Each row of a before or after table is a point. One or more steps were done to the points. Then noise was added and the rows were shuffled. The steps act on columns, c1 being the first. What was done? A step turns or swaps two columns, mirrors them in a line or flattens them onto one, adds a multiple of one to another, or multiplies or shifts one. Angles are multiples of 10 degrees, from the lower column toward the higher: turns from -170 to 170, lines from 10 to 170 but not 90. Use the fewest steps. Two steps may share a column if one is a turn and the other turns, adds or multiplies; they go together, in the order done. Otherwise the lowest column goes first.
(in the rows, 128 means zero)

Before, 12 rows:
[[143  67  94]
 [ 98  81  99]
 [ 83 129 136]
 [101 147 152]
 [136  88 101]
 [149 137  89]
 [144 111 131]
 [102 102 132]
 [ 93 129 119]
 [160 112 102]
 [155  97 102]
 [124 139 154]]
After, 12 rows:
[[157  97 118]
 [135  79 133]
 [102 158 132]
 [147 119 142]
 [ 96 120 122]
 [149 110  92]
 [104 113 149]
 [ 99  73 139]
 [142  59 141]
 [158  87 130]
 [123 152 139]
 [ 83 132 132]]
Steps: turn c2 and c3 by -40 degrees

Before (12 x 8):
[[148 103 176 137 144 153  71 135]
 [103 101 157 165 110 132 102 154]
 [117 143 136 117 126 108  66 115]
 [106 163 117  85 157 150  95 114]
 [160 101 175 165  97 167 123 107]
 [141 152 101 161 156 135 134 104]
 [156 126 119 136 124 143  87 138]
 [121 115 171  91 153 117 109 165]
 [153 158 155 102 141 118 146 178]
 [126  89 109 122 103  92  75 105]
 [ 88 166 108 152 115 111 149 130]
 [101 100 129 158 164 157 147 111]]
After:
[[161 107 128 208 128 172 146 154]
 [161 161 151 210 140 125 136 143]
 [135 139 100 151 144 105 143  66]
 [139 101  82 140 155 136 111  96]
 [114 146 124 165 138 132  64 133]
 [139 110  81 213  79  99 122 161]
 [139 123 138 182 114 105  90 121]
 [ 93 161 145 201 131 160 147 114]
 [ 84  99 151 172 137 114  77 160]
 [112  95 102 214 113 150 103 114]
 [154 165 138 133 128 161  92 129]
 [163 100  79 186 118 117  73 131]]
Steps: turn c5 and c6 by 50 degrees; turn c1 and c6 by -70 degrees; mirror c2 and c8 in the line at 170 degrees; multiply c3 by -1; shift c4 by 50

Before:
[[147  93 167 122 144 139 137 104 141 161 130 127]
 [147 123 170  98  84  65 175 133 141 153 112 103]
 [ 93  97 132 169  98 101 114 139 114 138 112 131]
 [110  74 104 116 113 139 118 127 127 173 105 130]
 [173 158 162 140  82  87 168 153 154 116 158  96]
 [128  89 103 123 147 113 118 105 108 175  95 144]
 [153 106 158 118 140  99 159 110 166 114 173  91]
 [114 113 133 159 119 119 157 145 151 100 122 140]]
After (8 x 12):
[[136 133 181 136 143 135 136  80 127 160 138 142]
 [161 171 126  94  83 100 165 182  97 118 168 157]
 [118 124 144 129 117  94 154 168 138 101 118 150]
 [115  86 139 111 147 126 115  78 143 175 114 108]
 [160 138 167  97 142 130 157  93  89 115 170 169]
 [107 109 156 118  98  77 114 148 131 136  98 116]
 [110  76 156 136 114 142 115 129 132 175 106 127]
 [132 161 158  58  81 133 177 136 102 154 131 144]]
Steps: flatten c1 and c11 onto the line at 50 degrees; turn c2 and c3 by -50 degrees; turn c4 and c6 by -70 degrees; multiply c8 by 2; swap c9 and c12

Before:
[[159 154 100 157 151  98 173 183 152  96 121 123 125 107 141 129 140 118
  138 156]
 [162 131  82 123 179 119 134 179 129 112  88 116  75 104 127 174 186 147
  141 142]
 [120 130 109 151 162 112 153 123 108 146 126 135 147  93 131 148 119 105
  136 152]
 [ 98 165 168 107 146 201 170 151 156  61 130 143  58 134  62 110  84  98
  160 125]
 [129 130  95 107 139 102 142 127 139 165 156 132 165  95 160 124 165 103
  115 160]
 [107 132 139 102 153 199 172 135 126  85 128 178  81 141 109 103  77 113
  111 122]
 [ 99 156 113 126 161 112 151  92 105 138 148 122 128 107 143  99 139 109
   95 116]
 [102 128  86 136 158 146 146 165 138 156 158 119 137 104 163 147 118 143
  124 114]
 [170 155  85 119 144 118 161 152 133  93 130 107 104 122  94 152 133 145
  132 164]
 [ 74 120 101 112 109 134 154 112 115 127 117 121 145 123 145 136 142 102
   91 124]]
After, 10 rows:
[[100 115  80 122 111 141 183 170 109  79 118 167  74  99 127 173 168 148
  145 139]
 [176 156  99 110 122 123 164 116 131 147 128 139 146 123 147 136 125 100
   90 125]
 [136 133 110 153 145 144 145 129 124  96  97 134 147 113 132 145 105 106
  136 153]
 [164 111 109 125 138 145 160 104 135  98  99 125 128 140 146  98 122 113
   95 117]
 [146 130 137 102  84  55 129 132 125 103 140  90  78 102 112 101  62 112
  109 120]
 [100  90  86 118  94 135 165 149 119 115 123 146 106 141  95 149 118 146
  134 168]
 [168 103 167 103  60  55 133 139 125 109 132 115  61 121  64 108  71  98
  158 124]
 [130 127  96 107 163 152 173 124 129 111  90 118 166 135 157 125 150 104
  115 163]
 [154 138  88 135 155 112 137 158 117  99  89 122 137 154 159 146 111 141
  124 110]
 [104  93 102 157  96 157 184 170 111 106 112 143 127 119 144 128 109 119
  140 154]]
Steps: turn c1 and c2 by -160 degrees; turn c5 and c10 by -90 degrees; multiply c6 by -1; turn c7 and c17 by -40 degrees; multiply c7 by 1.3; flatten c8 and c9 onto the line at 160 degrees; turn c11 and c14 by -110 degrees; turn c12 and c14 by -140 degrees
